Every row gives one point. A path goes straight from each point to the next, and from the last back to the first. The post is the endless flat space through its rows: a point in 2 columns, a line in 3, a plane in 4, and so on, so that a path can go around it. How many times does the path go around the post? Going back the other way cancels.

Post:
[[-35 -11 -37]
 [  9 -10  39]]
Path (14 x 3):
[[ -2  49  10]
 [-20  34  81]
 [ -4 -22  46]
 [-24 -81  -8]
 [ 26 -43  20]
 [ 38   5   0]
 [ 45  42   7]
 [-21  33  34]
 [-70  -9 -18]
 [-40 -32  19]
 [-24 -66 -17]
 [ 37 -28  -9]
 [ 34  17   8]
 [ 23  11  -9]]
Times around: 2

Post, 3 rows:
[[ 19  12  46 -58]
 [-30  -8 -55  55]
 [-28   6  -2  49]]
Path:
[[-25  25  11 -63]
 [ -8  32 -23  12]
 [ 17  44 -12  25]
 [-41  58  27  16]
 [-49  18 -29 -15]
 [-13  26 -12  35]
 [ 26  -1 -32 -19]
 [ 30 -29  79  26]
 [-11 -63 -16  -7]
 [-47  -9  49 -16]]
Times around: 1

Post, 7 rows:
[[ -31    6  -34   27  102    6    0   31]
 [ -18    7   -1   47   41  -20   54  -27]
 [   2   53  -26   32  -33    4  -10  -29]
 [   7   46   70  -13   21   50   56   24]
 [   4   33   57  -24   21  -24   24   26]
 [   0   38 -103  -14  -17  -12  -15   16]
 [ -13   -3  -33   15   18   61    2  -87]]
Path:
[[-28  -5  17 -43  -7 -67  38 -73]
 [-21  30 -53  24  50   2  53   7]
 [ 15  25 -19   0  37   7  -6 -17]
 [ -7  -5 -20  25  63  40 -10 -12]
 [-42 -28  28   7  56   8 -14  21]
 [-13  -5  -8  25 -48  46 -64 -61]
 [ 16  10 -45  42 -11 -29  -3 -15]
 [-30 -14 -18   6  38 -23  58  30]
 [-24  40 -37  31   0 -10  49  -3]
 [-30  34 -39 -15  57 -31  -5 -10]
 [ 45  61 -59  43 -15 -24  18 -50]
 [ 26 -12 -44 -16  46  35  -7   5]
 [ -3   9 -52  19  -4 -11  13  19]
 [-37  -2  25  -7  12  13  27   2]
 [-33 121  -8  14 -18   3 -33  40]
 [  9  70 -19  29  49 -24  13  -1]
 [ 27  18 -35  35  48  16  19   0]
 [ -1  14 -41  33  41   9  15  30]
 [-22 -23  47 -60  21  17  85  24]
 [-13 -29  28 -21  65   9  29  21]
 [ 32  35  11  72  25 -13  34  -1]
 [ 31  53 -32   9   6 -14  42  -4]
 [ 16   6 -30  40  41   6  11 -22]
 [ 11  33 -13 -22  -4  -3   8  45]
 [-34   1 -29  -3  29 -16  42  27]]
Times around: 3

Post:
[[ -3  -9   8 -14   1 -18 -25 -65  20 -21  19]
 [-33  29 -18 -47 -17   3  42  38  53  22 -42]
 [-10   0  17  32 -25  -8 -47 -25  17 -16  82]
 [-60 -26  10  66  54 -16   4  24  23  35 -42]
 [ 29   8  -8 -46 -15 -18  53   4 -35 -37  14]
 [ 27 -59 -18 -35  10 -27 -19  10  -4 -27   4]
 [-51 -27 -28  65  37  26 -46  15  -7  21 -31]
 [-15 -20  34 -22 -48 -25 -39 -16 -27 -32  33]
 [ 36 -31  32 -36  24  19  -6   9 -26 -19   7]
 [-36 -13   3  54  19   6 -29  32  34 -25 -56]]
Path (19 x 11):
[[   5   15   35   -2    8  -13   -2   -6   -1   -5   61]
 [ -48  -78  -46  -23   39    6  -63  -76   -2  -14   16]
 [  -2  -64   31    9    9   29  -16  -51   -4  -42  -30]
 [  11  -11   11   21   36    8   12  -34  -29  -24  -37]
 [  -6   33   -3  -12  -27  -22   27    1  -30  -13   -9]
 [ -31    7   40  -17   48  -10  -20   21  -26   39  -15]
 [ -32   20   54   -6   -3   -4   14  -11   -6  -12   35]
 [ -47    4   -2   12  -41   15   -2   39   42    8    8]
 [  -4  -53  -42   24   21  -48   25  -20   42  -17  -31]
 [  -7   20  -30    5  -13   44   21   55  -14    6   52]
 [ -63   -9   -3   13   39  -15  -39  -20   45   26   28]
 [  -5  -43  -47  -31   31  -30  -73  -11   35  -43 -121]
 [ -11   14  -28   27   -2    7    9   23   -5   19  -10]
 [  10  -38  -29   19   26   22  -21  -16   16  -25  -24]
 [ -44  -20  -38  -52  -23   25   30   36  -35   -8   -9]
 [  14    1    0   27   74   22  -45  -82  -10  -25   55]
 [   1  -84    1  -13    2  -89  -82    8  -18  -74  -38]
 [ -17  -58   29  -34  -32  -38  -98  -37  -15   15  -49]
 [  23  -38   -2  -52   18   17  -88  -59    8   34   -1]]
Times around: 0
